Every row gives one point. Examples show where two turns around zero, p and q, send a point. Where does a point land after both, in the order given? Backwards means that the second turn is done in reverse. Each puzzle has new turns, and all numbers are rounded.

Turn p:
[-6, 27, 56] => [-27, 45, 33]
[35, -58, -10] => [37, -50, 29]
[10, 34, 2] => [8, 33, -9]
[-39, -4, -48] => [-17, -29, -52]
Turn q:
[20, 11, -34] => [14, 20, -33]
[21, -78, 15] => [36, -74, -2]
[-27, 34, -22] => [-35, 31, -13]
[-14, 33, 40] => [-15, 22, 47]
Where do these land?
p, then q backwards: [-11, -48, 57] => [-41, -4, 63]
p, then q: [35, 10, -28] => [40, 15, -18]
p, then q backwards: [-55, 14, -35] => [-34, -14, -56]
p, then q: [31, 23, 6] => [21, 32, 9]

Turn p:
[-27, -77, -13, -30] => [-38, -51, -17, -58]
[-14, 31, 2, -8] => [-8, 32, 10, 5]
[5, 19, 40, 60] => [10, -15, 35, 64]
[18, 21, 8, -64] => [26, 39, 14, -50]
[18, 6, -38, 40] => [11, -4, -43, 38]
Turn q:
[14, 23, -77, 11] => [3, -37, -72, 16]
[-16, 67, -48, 23] => [-24, 3, -64, 54]
[21, -25, 57, 18] => [29, 7, 61, 5]
[-1, 0, 6, -17] => [0, 12, 0, -13]
[-19, 20, -11, -44] => [-21, 30, -30, -25]
[-20, -81, 40, 9] => [-12, -31, 79, -37]
[21, -4, 32, 1] => [25, 15, 25, 1]
Where do these land?
p, then q backwards: [19, -9, -42, -37] => [18, 6, -28, -50]
p, then q: [37, -24, -27, -32] => [26, -6, -37, -40]
p, then q: [-29, -29, 32, 64] => [-26, -42, 65, 10]
p, then q: [-45, 33, 18, 57] => [-36, -12, 39, 61]
q, then p: [34, 52, 2, -12] => [31, 29, -33, 33]
p, then q: [-16, -25, 17, -39] => [-12, 29, 8, -40]

Turn p:
[-9, -51, -14, 10, 5, -23, 57, 13] => [12, -61, -4, -8, 14, -2, 44, 29]
[-6, 39, -65, -39, -43, -62, -3, -32] => [-8, 5, -48, -31, -41, -78, 24, -49]
[46, -3, 22, 16, 56, 10, 7, 3] => [51, 23, 22, 26, 34, 23, 10, 9]
[7, -77, 56, -13, 33, 60, 22, -9] => [24, -23, 71, -28, 13, 80, 4, 34]
[-5, 17, -13, 40, 22, 59, -32, -23] => [-9, 24, -21, 14, 22, 62, -26, -37]
[-37, 27, -29, -61, -29, -48, -21, 69] => [-27, 7, -35, -41, -9, -90, -36, 43]
[17, 12, 23, 9, -18, 58, 28, 8] => [-19, 28, 4, 13, -18, 52, 19, 30]
[27, -16, 14, 43, -13, -7, -40, -22] => [21, -16, 10, 45, -23, 16, -28, -32]
[-40, 53, 6, -6, -14, -47, -18, -7] => [-46, 15, 1, 9, 6, -63, -10, -29]
Turn q:
[-39, 41, -39, -38, 41, 44, -30, -54] => [-15, 61, -23, -3, 45, 45, -36, -61]
[-33, -1, 20, 22, -38, 53, -15, -64] => [-30, 0, 29, 30, -29, 53, 11, -64]
[1, -47, -41, 56, 17, 47, -21, 40] => [-14, -36, -45, 74, 16, 31, -2, 38]
[-7, 13, 23, 11, -5, -37, 26, -40] => [-8, 19, 22, -15, -13, -31, 40, -26]
[-8, -32, 11, -5, 31, -20, -20, -4] => [-17, -21, 4, 5, 36, -28, -8, -8]
[67, -34, 43, 14, 51, 39, 7, 42] => [49, -73, -1, 0, 55, 25, 31, 35]
[-32, 43, 40, 20, -30, 18, 7, 7] => [-4, 29, 58, 7, -24, 32, 13, 12]
[24, 32, 43, -36, -13, -52, -18, -5] => [40, 7, 48, -38, -6, -44, -18, -14]
[-18, -14, -42, -43, -22, -33, 24, 41] => [-28, 8, -33, -39, -27, -26, -36, 42]
[44, 0, -59, 1, -31, -59, 40, 37] => [27, 7, -59, -19, -53, -56, 5, 48]
Where do these land?
q, then p: [14, -18, 0, -24, -39, -3, -38, -3] => [12, -21, 13, 2, -38, 2, -36, -24]
p, then q: [31, -70, -27, 10, 12, -29, 18, 8] => [22, -72, -42, -10, -6, -14, 12, 12]
q, then p backwards: [7, -74, -6, 27, 13, 14, 4, -27] => [-38, -10, -27, 56, -19, -25, 28, -15]
q, then p: [52, 12, -10, 55, -46, -27, 12, 42] => [17, -23, -31, 55, -53, -17, 16, 51]
q, then p: [-4, -57, -8, -34, -19, -50, 18, -9] => [-5, -51, 6, -44, -14, -53, -9, -12]
q, then p backwards: [-69, 63, 65, -24, 5, 30, -10, -2] => [-15, 11, 84, -32, 40, 59, -11, -33]
p, then q backwards: [89, -1, 17, 30, 35, -13, -5, 3] => [49, 58, 1, 55, 4, 10, -40, 9]
q, then p: [-61, 49, 20, -31, 35, 45, -26, 33] => [-21, 71, 24, 1, 51, 29, -53, 10]
q, then p: [35, 48, -20, 57, 40, -19, -31, -5] => [40, 26, -25, 73, 20, -6, 37, -13]
p, then q: [-52, 12, -5, -20, -25, 7, 22, -23] => [-57, 18, 8, -33, -3, 3, -11, -10]
p, then q: [-41, 36, -26, -46, -12, 45, 37, -18] => [-39, 54, -9, -60, 0, 31, -23, 2]

Turn p:
[5, 9, 15, -48, 30, -26, 44, 1, -20, 62, -22] => [9, -2, -19, -27, 43, -52, 42, -1, 14, 50, 27]
[21, -46, 42, -40, -7, -21, -23, -21, 58, 4, -5] => [2, -11, 33, -22, 19, -59, -28, -38, 30, -44, -10]
[-25, 46, 22, 46, 27, -41, 31, 4, -10, -27, 32] => [-48, 54, -30, 31, -13, -5, 39, 13, -26, 3, -31]
[44, 34, 46, 37, 32, 24, -58, 44, -47, -39, 37] => [-15, 57, 33, 23, -36, -10, -43, 75, -63, -8, 24]
[18, -55, -31, 43, 26, 25, 27, -10, -41, 57, 32] => [54, -18, 14, 83, 18, 5, 31, -9, -14, 27, 39]
[-9, 37, -44, 49, -7, 62, 12, -55, -9, -5, -37] => [20, 24, 8, -12, 0, 102, 15, -38, -22, 20, 11]
[53, 11, -41, -46, -25, -15, 22, -18, -28, -44, 13] => [26, -3, -38, -33, -30, 8, 31, 23, 16, -56, 46]
[-35, -22, 28, 1, -58, -27, 1, -29, -8, -35, 24] => [-19, -39, -4, -6, -37, -13, 22, -25, -32, -44, -42]
[37, -28, -41, -38, -57, -5, -9, -18, 42, 66, -45] => [39, -48, 7, -36, -14, -10, -21, -65, 72, 19, 38]
[-28, 20, -6, -8, -15, 29, 31, 48, 19, -45, 8] => [-15, -4, 4, -12, -10, 35, 14, 55, 27, -5, -49]
[-28, -50, 47, 22, 10, -43, -45, 22, 12, -27, -21] => [-2, -2, -11, 17, 4, -49, -61, -11, -30, -16, -62]
[-53, 42, -38, -18, 43, 40, -33, 32, 32, 33, -16] => [-51, -10, 2, -5, 55, 49, -42, 21, 29, 54, 8]
Turn q:
[48, 18, 18, -27, 22, -55, 21, 31, -14, -4, -2] => [35, 43, 22, -39, 43, -28, 17, 17, -17, -15, -4]
[32, -12, 49, -5, 26, 36, 56, 45, -23, 63, 8] => [44, -29, 50, -3, 39, 11, 23, 39, -40, 67, 13]
[-54, 10, -26, 15, -61, 47, 55, -43, 46, 53, -41] => [-85, -59, 5, -25, -48, 21, 22, 2, 32, 67, -35]
[39, -42, 34, -53, 6, -17, -8, 76, 1, 17, 17] => [71, -23, 34, -38, 22, -21, -1, 40, -13, -24, 51]
[-25, -24, -11, 52, -12, 12, -1, -38, 3, -1, -62] => [-28, -35, -31, 20, -28, 7, -14, 4, -2, 3, -72]
[-46, 51, -10, 22, -19, 41, -35, -45, 28, 29, -45] => [-46, 5, 13, 12, -62, 30, -44, -17, 40, 39, -42]
[-8, 8, 12, 41, -13, -28, -24, -6, 18, -47, 38] => [-8, 20, -4, 47, 7, 3, 20, -10, 36, -55, 0]
[-20, -14, 17, -33, 31, -42, -11, 4, -37, -7, 34] => [-5, 11, 16, 6, 44, -28, -28, -12, -32, -32, 36]
[32, -1, 48, -50, -29, 38, 46, 53, -62, 24, -10] => [36, -9, 58, -24, -24, -15, 39, 35, -80, 37, 31]
[-22, 10, -39, 10, 38, 1, -38, -57, 43, -86, 7] => [-27, 34, -67, 11, -1, 58, -24, -55, 27, -58, -9]
[-27, 14, -74, 36, 3, -2, -25, 2, 8, -24, 9] => [-31, 27, -69, 25, -14, -2, -16, 10, 36, -3, 9]
[52, -19, -19, -8, 7, -30, -37, -23, -12, -16, 48] => [45, 16, -28, 9, 20, -37, 5, -53, 13, -25, 22]
Where do these land?
q, then p: [-45, 9, 27, -34, 2, 18, -31, 50, 30, 27, 42] => [-46, -9, 69, 35, -10, -29, -18, 28, -2, -27, -13]
p, then q: [-6, -22, 40, 45, 25, -7, 15, -12, 8, -19, -64] => [21, 51, 5, -24, -15, -11, -25, -21, -20, 28, -58]
q, then p: [21, 25, -4, 40, 20, 6, -13, -19, 23, -44, -7] => [13, 36, 7, -23, -4, 61, -3, -9, 16, 8, -1]
q, then p backwards: [-16, 15, 3, -7, 8, -18, 24, 48, -8, -32, 28] => [23, 25, 0, -19, 43, 15, 7, -9, -18, -19, 35]
p, then q: [68, 42, -49, 11, -1, -19, 46, 6, 10, 75, 63] => [-44, -17, 25, 24, 46, 9, 80, 0, 87, 29, 25]
p, then q backwards: [59, 5, -78, -19, -38, -31, 52, -69, 60, 25, 10] => [42, 6, -29, -15, -47, 8, -35, -36, 84, -42, 87]
q, then p: [7, -41, 36, 30, -13, -33, -23, -58, -18, -39, -30] => [53, 25, -43, -26, -6, 21, -17, -34, -42, -32, -33]
q, then p: [-6, -26, 32, -8, 67, 9, -22, 8, -32, -29, -24] => [27, 18, 1, 2, -7, 21, -42, 37, -57, -7, 36]
q, then p: [51, -67, -26, 12, -45, -25, -46, 1, -47, 3, -94] => [71, -23, -87, -39, -67, -35, -45, -20, 18, -17, 14]
q, then p backwards: [-43, -21, -4, -6, -18, 51, 5, 9, -3, -1, 33] => [-6, 15, -39, 0, -19, 9, -26, -5, -28, 29, 43]
p, then q: [-15, 48, 31, -59, -17, 45, 3, 55, -26, 27, 32] => [-4, -47, 58, -17, 26, -13, -10, 66, -15, -6, 58]
p, then q: [-76, 33, -7, -5, 10, 5, -9, -18, 3, 7, 11] => [-43, -32, -14, 12, 3, 21, -45, 9, -34, 25, 7]
